Every row gives one point. The points of each table are mixes of a few directions, plus a little noise. Count the directions of each table, and those that both share. Where both have some left over, give the other angles between the two spaces (their principal angles), to ten degrees, smallest first.

First:
[[-7,52],
[8,-64],
[-9,65],
[1,-6],
[-8,60],
[5,-41],
[9,-67]]
Second:
[[8,-63],
[6,-44],
[-6,45],
[-11,80],
[8,-58],
[2,-14],
[-7,54]]
Directions: first 1, second 1, shared 1

First:
[[12,43,61,-49],
[-7,-24,-34,27],
[-1,-2,-3,3],
[-4,-17,-23,19],
[-7,-25,-35,28],
[-8,-31,-43,34],
[10,36,50,-41],
[5,19,26,-21]]
Second:
[[-1,-17,-13,2],
[12,20,4,-10],
[14,25,-8,2],
[2,21,-16,27],
[-9,46,15,32],
[-19,-95,18,-52]]
Directions: first 1, second 3, shared 1

First:
[[-26,-29,21,-23,8,40],
[-50,-51,24,-10,83,28],
[-46,-1,6,-6,45,52],
[-12,32,2,-5,-47,35],
[86,60,-67,-16,-56,11],
[4,7,0,31,10,-55],
[25,13,-26,23,36,-43],
[17,-29,39,7,-76,-69]]
Second:
[[51,9,-38,-36,-16,39],
[18,-64,-16,-33,95,16],
[1,-30,18,-22,-22,10],
[-59,84,19,50,-60,3],
[-4,42,-13,5,-24,24],
[0,-23,34,17,-36,-63],
[-31,-67,45,-20,15,5],
[23,50,-48,39,48,-36]]
Directions: first 4, second 4, shared 4

First:
[[-10,33,36,7,41,-37,-33,2,50],
[33,-71,-59,10,-36,69,35,40,-54],
[30,8,-23,4,-75,-56,35,-3,-6],
[-41,59,37,-26,-5,-42,-7,-60,-7],
[5,25,34,22,-13,-56,-34,1,13],
[-26,-27,35,-17,19,56,-33,-70,1],
[22,-13,-38,4,43,13,26,58,45],
[-13,-13,-22,-5,28,53,11,32,-42]]
Second:
[[-13,-8,-20,-26,-5,33,30,-26,-21],
[37,24,57,75,15,-95,-85,73,59],
[-20,-13,-31,-40,-8,51,45,-39,-31],
[6,4,10,13,3,-17,-15,13,11],
[7,4,10,13,3,-17,-15,13,10],
[24,16,38,50,10,-63,-56,48,39],
[-20,-13,-31,-41,-8,52,46,-40,-32],
[-21,-14,-34,-43,-9,56,50,-42,-34]]
Directions: first 5, second 1, shared 1

First:
[[8,25,-5,-22,19,4,8,17,2,8,-24],
[7,16,-3,-12,14,7,8,8,-2,4,-11],
[6,21,-4,-19,15,2,6,15,3,7,-22],
[-3,1,0,-6,-6,-11,-7,7,8,2,-11],
[-6,-21,4,19,-13,1,-5,-16,-5,-7,23],
[-9,-41,7,40,-22,5,-6,-33,-13,-15,49],
[12,23,-5,-14,26,17,16,8,-8,5,-10],
[-17,-29,6,13,-38,-30,-26,-5,17,-5,3],
[8,37,-6,-37,19,-6,4,31,13,14,-47],
[-5,-34,6,37,-13,13,0,-32,-17,-14,49]]
Second:
[[-7,0,2,-1,-7,2,6,-1,-9,-2,16],
[39,3,-14,6,41,-14,-38,4,52,13,-95],
[-27,-2,10,-4,-29,10,27,-3,-37,-9,67],
[3,0,-1,1,3,-1,-3,0,4,1,-8],
[-9,0,3,-1,-9,3,8,-1,-12,-3,21],
[0,0,0,0,1,0,0,0,1,0,-1],
[10,1,-4,2,10,-4,-10,1,14,3,-24],
[-10,-1,4,-2,-10,4,10,-1,-13,-3,24]]
Directions: first 2, second 1, shared 0; angles 50

First:
[[33,16,-19,26,-50,-13,30,-17,-2,-6,47,-2,-43,55],
[8,6,23,-2,-6,41,18,0,-34,-21,-37,-5,35,-23],
[7,-22,63,26,15,17,24,24,7,-11,-39,41,39,-21],
[27,10,-48,-20,-17,-69,-8,-24,29,18,66,-23,-59,67],
[-57,-21,-11,37,17,41,-35,17,11,9,-19,9,10,-61],
[-14,-26,-53,46,-24,35,-38,-23,16,-3,4,-50,-11,-36],
[30,-11,75,-5,19,-5,39,19,0,-14,-38,39,43,3],
[13,30,52,-33,14,-39,47,27,-13,6,12,64,-5,51],
[10,23,-32,12,-51,75,10,-29,-61,-32,-18,-53,12,-24],
[-26,7,-45,-30,19,-41,-38,-3,20,27,35,-11,-35,13],
[-32,-13,-7,-56,65,-41,-49,10,28,26,-15,-7,14,-24]]
Second:
[[44,14,-77,-21,-47,-12,-16,-57,-12,-11,36,-90,-33,34],
[34,-6,17,-3,-6,-11,17,-10,4,-10,-4,-8,9,18],
[-62,-7,-23,-38,60,-34,-59,20,30,37,4,10,-9,-28],
[-57,26,-37,39,-31,64,-7,9,-38,-1,13,10,-23,-30],
[-4,-5,48,23,6,17,26,25,-2,-5,-20,46,20,-9],
[43,-17,15,-30,17,-50,1,-12,27,1,-5,-19,12,23],
[-49,-5,19,2,35,5,-14,33,9,17,-11,43,9,-28],
[32,-16,-15,-51,27,-63,-24,-23,33,11,6,-41,-2,22],
[-55,26,-40,35,-31,60,-8,7,-36,2,14,5,-26,-28],
[74,-11,95,45,-34,23,87,7,-14,-42,-33,43,41,27]]
Directions: first 5, second 3, shared 3

First:
[[-31,33,-14,10,21,0,-12,-9,-13,-40,-19,19,37,44,-29,40,22,-1],
[20,-12,2,-6,-11,-1,-2,-1,9,22,13,-8,-20,-25,12,-19,-14,-4],
[-14,-8,8,-14,-12,0,-5,15,10,14,5,4,-5,-11,15,-8,-3,0],
[-19,-15,14,-12,-12,2,9,23,8,13,1,1,-8,-11,20,-12,0,7],
[-25,-6,10,-21,-16,-1,-14,18,14,15,6,7,-2,-10,13,-6,-4,-6],
[10,-10,5,2,-4,-3,6,-2,-2,5,0,-14,-4,-2,-2,-6,-10,-1],
[70,18,-31,12,23,8,-4,-34,2,11,25,20,-34,-42,14,-19,8,6],
[-33,-22,23,-8,-12,0,24,31,3,5,-9,-7,0,4,16,-8,3,12],
[34,17,-19,14,9,-4,-23,-38,-11,-12,1,-13,12,14,-36,16,-15,-20],
[-11,6,1,20,15,-1,19,-4,-20,-32,-23,-8,25,39,-24,23,11,8]]
Second:
[[11,35,-23,10,38,-6,-13,-16,5,-3,23,43,-13,-14,15,17,27,-9],
[-12,-17,16,6,3,-8,17,3,-4,5,2,-11,-4,0,0,-6,-2,0],
[95,46,-54,9,10,25,8,-5,-7,-24,-20,15,-3,1,10,10,14,18],
[-37,-36,34,2,-7,-11,17,7,-3,11,2,-23,-1,3,-5,-12,-12,-1],
[5,6,-9,-20,-24,5,-29,4,10,5,-4,-4,8,-1,-6,-1,-14,-10],
[-43,-3,6,-8,-9,6,-14,1,-1,-9,-9,8,18,12,-17,1,5,6],
[-41,-26,25,-10,-20,-5,-4,7,3,9,-2,-17,8,5,-11,-8,-15,-4],
[23,-5,3,11,10,-7,19,0,-3,6,6,-8,-14,-7,11,-2,-3,-1]]
Directions: first 4, second 4, shared 2; angles 30, 70
